Rows are points. Two turns around zero, p and q, are shown by what they do to some points. Write where each new point lands after one turn and then the other. Backwards means that the second turn is done in reverse. Each puzzle has new turns, and all numbers are rounded.

Turn p:
[0.52 0.15] -> [-0.41 -0.36]
[-0.29 0.04] -> [0.28 0.09]
[-0.24 -0.19] -> [0.14 0.27]
Turn q:
[-0.33 -0.01] -> [-0.24 -0.23]
[-0.13 -0.08] -> [-0.04 -0.15]
[0.00 0.22] -> [-0.15 0.17]
[0.72 -0.15] -> [0.64 0.36]
[-0.26 0.02] -> [-0.21 -0.16]
Where do these land?
p, then q: [-0.10 0.23] -> [0.25 0.00]
p, then q: [-0.18 0.39] -> [0.43 0.01]
q, then p: [-0.13 -0.28] -> [-0.21 0.23]
p, then q backwards: [0.41 -0.35] -> [-0.30 0.45]

Turn p:
[0.14 -0.49] -> [-0.44 -0.25]
[0.01 0.43] -> [0.42 0.09]
[-0.15 0.06] -> [0.02 0.16]
Turn q:
[-0.28 0.07] -> [0.21 0.20]
[0.54 0.10] -> [-0.21 -0.51]
[-0.25 -0.17] -> [-0.01 0.30]
Where do these land?
p, then q backwards: [0.09 0.40] -> [-0.23 0.34]
q, then p: [-0.11 0.02] -> [0.10 -0.06]
p, then q: [0.42 -0.08] -> [-0.37 0.21]
p, then q: [-0.39 -0.34] -> [0.48 0.19]

Turn p:
[0.15 0.10 0.36] -> [-0.35 -0.11 0.16]
[-0.13 -0.26 0.34] -> [0.02 -0.14 0.42]
[0.13 0.04 -0.73] -> [0.30 0.44 -0.52]
[-0.16 0.11 0.03] -> [0.04 -0.18 -0.06]
Turn q:
[0.07 0.20 -0.45] -> [-0.25 -0.42 -0.09]
[0.48 -0.25 0.03] -> [-0.29 0.32 -0.33]
[-0.24 0.09 0.49] -> [0.28 0.27 0.39]
[-0.31 -0.04 -0.06] -> [0.27 -0.16 0.03]
Where do these land?
p, then q: [-0.78 -0.12 -0.01] -> [-0.26 0.52 -0.54]
p, then q backwards: [0.25 -0.09 0.15] -> [0.20 0.17 0.16]
q, then p: [0.29 0.23 0.04] -> [0.13 -0.34 0.04]
p, then q backwards: [0.25 -0.03 -0.17] -> [0.20 -0.16 0.17]

Turn p:
[0.49 0.21 0.42] -> [0.24 0.63 0.06]
[-0.20 -0.18 -0.55] -> [-0.29 -0.49 0.22]
[-0.14 -0.18 0.05] -> [-0.13 -0.07 -0.18]
[-0.15 0.16 0.08] -> [0.20 -0.07 -0.10]
Turn q:
[0.41 0.01 0.03] -> [0.37 0.13 -0.12]
[-0.41 -0.29 -0.29] -> [-0.23 -0.42 0.33]
[-0.38 0.52 0.31] -> [-0.58 0.27 -0.32]
[-0.04 0.12 -0.13] -> [-0.05 -0.12 -0.13]
[0.40 0.09 0.00] -> [0.34 0.11 -0.20]
[0.02 -0.45 0.08] -> [0.15 0.02 0.43]
Where do these land?
q, then p: [0.23 -0.23 0.23] -> [0.25 0.30 0.09]
p, then q: [-0.16 0.11 0.30] -> [0.23 -0.21 -0.17]
p, then q backwards: [-0.17 0.07 -0.23] -> [-0.06 -0.13 -0.26]
q, then p backwards: [0.49 0.62 -0.17] -> [-0.48 0.03 0.65]
q, then p: [0.07 -0.20 -0.03] -> [-0.01 0.21 -0.05]
q, then p: [-0.45 -0.36 -0.10] -> [-0.07 0.08 -0.58]

Turn p:
[0.17 -0.38 0.29 -0.24] -> [-0.20 0.40 0.04 0.34]
[0.15 -0.39 0.03 0.18] -> [-0.35 0.27 -0.07 -0.10]
[-0.31 -0.18 -0.39 -0.03] -> [-0.34 -0.41 -0.02 0.03]
[0.13 0.39 -0.26 0.38] -> [0.25 -0.18 -0.24 -0.48]
[0.08 0.27 -0.04 -0.19] -> [0.28 -0.09 -0.11 0.13]
[-0.10 -0.42 -0.05 0.03] -> [-0.43 0.05 0.05 0.05]
[-0.11 0.71 0.42 -0.14] -> [0.77 -0.03 0.33 0.04]
Turn q:
[-0.41 0.26 -0.07 0.05] -> [-0.07 0.18 0.45 0.00]
[0.19 -0.21 -0.21 -0.34] -> [-0.24 0.10 -0.37 0.19]
[0.22 0.15 0.32 0.24] -> [0.30 -0.36 0.06 -0.05]
[0.39 -0.31 0.47 -0.30] -> [0.43 -0.09 -0.54 0.28]
[-0.22 0.42 -0.27 0.36] -> [-0.26 -0.14 0.54 -0.23]
[-0.17 -0.32 -0.24 -0.02] -> [-0.17 0.32 -0.15 -0.19]
Where do these land?
p, then q: [0.24 -0.34 0.15 0.07] -> [-0.11 0.00 0.42 0.10]
q, then p backwards: [-0.09 -0.32 -0.36 0.63] -> [0.00 -0.04 -0.14 0.79]
p, then q backwards: [0.15 0.41 0.08 -0.02] -> [-0.01 -0.15 0.41 0.09]
q, then p: [-0.46 0.06 0.12 -0.23] -> [0.44 0.14 0.09 -0.24]
q, then p backwards: [0.16 0.19 0.00 -0.44] -> [-0.01 -0.18 -0.07 -0.47]

Turn p:
[0.01 0.42 -0.21 -0.03] -> [-0.02 0.13 0.41 -0.19]
[0.25 0.29 -0.34 0.35] -> [0.27 0.34 0.42 0.14]
[-0.30 -0.29 -0.02 -0.06] -> [0.15 -0.19 -0.30 -0.17]
[-0.09 -0.27 0.37 -0.01] -> [-0.17 -0.04 -0.43 0.07]
[-0.21 0.33 -0.08 0.26] -> [0.09 0.36 0.12 -0.27]
[0.34 -0.47 0.28 -0.50] -> [-0.33 -0.58 -0.22 0.41]
Turn q:
[0.08 0.52 0.27 -0.12] -> [-0.12 0.44 0.01 0.39]
[0.05 -0.14 0.22 -0.09] -> [0.11 0.03 0.26 -0.01]
[-0.17 -0.22 -0.60 -0.25] -> [-0.37 -0.21 -0.17 -0.53]
[0.44 0.11 0.10 0.44] -> [0.53 0.16 -0.28 0.16]
[-0.40 -0.26 0.01 0.02] -> [-0.15 -0.42 0.18 0.00]
Where do these land?
p, then q: [0.13 -0.20 -0.19 0.16] -> [0.30 0.07 -0.15 -0.02]
p, then q: [-0.34 -0.12 -0.18 0.02] -> [-0.01 0.23 0.04 -0.33]
p, then q: [-0.21 0.26 -0.14 0.16] -> [-0.12 0.36 0.11 0.06]
q, then p: [0.55 -0.20 0.76 -0.11] -> [-0.68 0.43 0.21 0.49]
p, then q: [-0.14 0.26 -0.25 -0.23] -> [-0.02 0.13 0.43 -0.03]

Turn p:
[-0.06 0.01 0.06 -0.05 -0.33 0.19] -> [0.17 -0.17 -0.13 -0.25 0.10 -0.08]
[-0.08 0.53 -0.40 -0.26 0.13 -0.43] -> [0.15 0.40 0.03 0.47 0.53 0.16]
[-0.26 -0.46 0.26 0.65 -0.26 0.30] -> [-0.56 -0.45 -0.04 -0.58 -0.15 -0.21]
[0.27 -0.02 -0.40 -0.22 0.19 0.02] -> [0.17 0.50 -0.02 0.04 -0.12 0.14]
[-0.30 -0.21 0.22 0.01 -0.15 -0.43] -> [-0.11 -0.21 0.42 0.06 0.20 -0.34]
[0.34 0.17 0.04 -0.04 0.00 -0.20] -> [0.17 0.01 0.19 0.11 0.00 0.33]
[-0.13 -0.44 0.34 0.12 -0.01 0.54] -> [-0.14 -0.33 -0.24 -0.33 -0.49 -0.32]
[0.21 0.42 -0.12 -0.21 0.43 0.02] -> [0.15 0.25 -0.22 0.48 -0.07 0.31]
Turn q:
[-0.48 -0.11 -0.02 0.12 -0.47 0.46] -> [-0.23 -0.12 -0.22 0.26 0.64 0.31]
[-0.04 0.38 0.36 0.38 -0.33 0.30] -> [-0.10 0.09 0.10 -0.04 0.15 0.75]
[0.12 0.12 -0.21 -0.13 -0.09 -0.50] -> [0.14 -0.05 0.42 0.22 -0.20 -0.26]
[0.22 -0.31 -0.46 -0.52 0.36 -0.11] -> [0.36 0.05 -0.20 0.00 -0.09 -0.76]
[-0.02 -0.02 -0.08 0.40 0.52 0.17] -> [0.06 -0.37 -0.22 -0.50 -0.12 0.08]
[0.18 -0.42 0.07 0.35 -0.03 -0.12] -> [-0.15 -0.26 -0.27 0.19 -0.38 0.09]
[-0.15 0.22 0.43 -0.24 0.07 -0.15] -> [-0.31 0.37 0.27 -0.19 -0.01 -0.02]
[0.17 0.14 -0.09 -0.37 -0.02 -0.06] -> [0.23 0.28 0.13 0.06 0.01 -0.21]
Where do these land?
p, then q: [-0.22 0.13 -0.32 0.30 0.01 0.02] -> [0.00 -0.14 0.12 -0.32 0.29 -0.19]
q, then p backwards: [0.00 -0.27 -0.01 -0.13 0.32 -0.13] -> [-0.25 -0.28 0.05 -0.04 0.03 0.25]
q, then p: [-0.22 0.27 -0.20 -0.11 0.21 0.33] -> [0.19 0.24 0.03 0.36 -0.31 0.02]
q, then p: [0.64 0.16 0.05 -0.19 -0.37 0.22] -> [0.06 -0.09 -0.31 -0.18 0.06 0.72]
p, then q backwards: [0.11 -0.05 0.41 0.22 0.24 -0.75] -> [-0.27 0.26 -0.02 0.22 -0.51 -0.63]
p, then q backwards: [0.00 0.10 -0.01 0.16 0.24 0.41] -> [0.14 -0.37 0.23 0.17 0.06 0.15]
p, then q backwards: [-0.31 -0.34 0.08 -0.26 -0.65 -0.10] -> [-0.27 0.25 -0.50 -0.28 0.50 -0.07]
